Each row is a point. Each table stands for the endless flat space through its points: a line for two points, a plane for three, and so on. The two share one point or none. Which?

First (2 x 3):
[[ 0.22  0.05 -0.07]
 [ 0.25  0.12 -0.13]]
Second (2 x 3):
[[ 0.37 -0.27 -0.10]
 [ 0.09 -0.03  0.10]]
They share: [ 0.16 -0.09  0.05]

First, 4 rows:
[[ 0.24 -0.10  0.09 -0.16  0.20  0.14  0.29 -0.12]
 [ 0.07 -0.27  0.34  0.00  0.28 -0.01  0.08  0.10]
 [ 0.04 -0.35  0.43  0.04  0.30 -0.07  0.07  0.18]
 [ 0.31 -0.09  0.22 -0.18  0.46 -0.01  0.14 -0.05]]
Second:
[[ 0.19 -0.37  0.22  0.06  0.37  0.14  0.19  0.09]
 [ 0.25 -0.09  0.37  0.20  0.29  0.13  0.13  0.23]
 [ 0.11 -0.37 -0.11 -0.22  0.35  0.01  0.23 -0.31]
 [ 0.34 -0.27  0.27  0.33  0.39  0.14  0.17  0.06]]
They share: no point

First:
[[ 0.23 -0.36  0.42 -0.15  0.21 -0.27  0.32 -0.07 -0.18  0.35 -0.22]
 [-0.01 -0.26  0.26 -0.05  0.21 -0.15  0.28 -0.05 -0.34  0.13 -0.10]
 [-0.02 -0.26  0.49 -0.37  0.06 -0.25  0.29 -0.19 -0.34  0.39 -0.09]
 [-0.13 -0.20  0.34 -0.37  0.01 -0.09  0.26 -0.15 -0.38  0.27 -0.08]]
Second, 5 rows:
[[-0.50 -0.28  0.07 -0.28  0.35  0.08  0.06 -0.31 -0.16  0.24  0.31]
 [-0.23 -0.30  0.38 -0.06  0.24 -0.15  0.41 -0.20  0.22  0.47 -0.22]
 [-0.17 -0.32  0.24 -0.14  0.14 -0.15  0.25 -0.10 -0.16  0.29 -0.14]
 [ 0.20 -0.15  0.01 -0.39  0.06  0.17  0.12  0.07 -0.80 -0.13 -0.02]
 [-0.02 -0.22  0.31 -0.16  0.19 -0.06  0.42 -0.09 -0.06  0.32 -0.27]]
They share: [ 0.01 -0.25  0.22 -0.19  0.11 -0.04  0.27 -0.04 -0.28  0.18 -0.17]

First, 2 rows:
[[ 0.21 -0.17  0.19 -0.10  0.36  0.20 -0.11  0.12 -0.16 -0.21  0.26  0.00
   0.11  0.39  0.05  0.22  0.21 -0.01]
 [ 0.05 -0.17  0.19  0.18  0.20 -0.08  0.05  0.00 -0.40 -0.09 -0.02 -0.08
  -0.17  0.11  0.09  0.02 -0.03 -0.17]]
Second, 5 rows:
[[ 0.21 -0.07  0.07  0.19  0.33  0.02  0.08  0.11 -0.40 -0.18  0.26 -0.11
  -0.15  0.20  0.00  0.09  0.07 -0.12]
 [ 0.16  0.03  0.28  0.10  0.10 -0.17  0.12  0.09 -0.53 -0.07 -0.02  0.05
  -0.57  0.37  0.20  0.08  0.17 -0.18]
 [ 0.00  0.20  0.27  0.05  0.34 -0.14  0.17 -0.06 -0.37 -0.07  0.11 -0.21
  -0.22  0.40  0.07 -0.20  0.33 -0.32]
 [ 0.42 -0.16  0.19  0.19  0.06  0.12 -0.19  0.18 -0.53 -0.09  0.11  0.29
  -0.42  0.16  0.07  0.42 -0.09  0.00]
 [ 0.30 -0.25  0.04  0.22  0.18 -0.01  0.08  0.23 -0.49 -0.21  0.17  0.04
  -0.36  0.17  0.12  0.30 -0.05  0.00]]
They share: no point

First:
[[-0.26 -0.12  0.14  0.09 -0.12 -0.36  0.17  0.06  0.21 -0.23  0.16  0.18
   0.06  0.22  0.05 -0.13 -0.25  0.14 -0.08 -0.01  0.01  0.00 -0.32 -0.31]
 [-0.11  0.18  0.09  0.44 -0.27 -0.01  0.07  0.26  0.11  0.12  0.11  0.28
   0.16  0.12 -0.30 -0.08  0.10  0.04  0.27  0.09  0.31  0.15 -0.07 -0.11]]
Second (2 x 24):
[[-0.20 -0.09  0.07  0.20 -0.17 -0.18  0.06  0.11  0.17 -0.18  0.06  0.28
   0.05  0.24 -0.18 -0.05 -0.10  0.14  0.01  0.06  0.12  0.07 -0.23 -0.33]
 [-0.20 -0.21 -0.01  0.10 -0.15 -0.12 -0.02 -0.03  0.17 -0.28  0.00  0.30
   0.01  0.30 -0.28  0.01 -0.08  0.26 -0.07  0.16  0.14  0.01 -0.33 -0.41]]
They share: no point
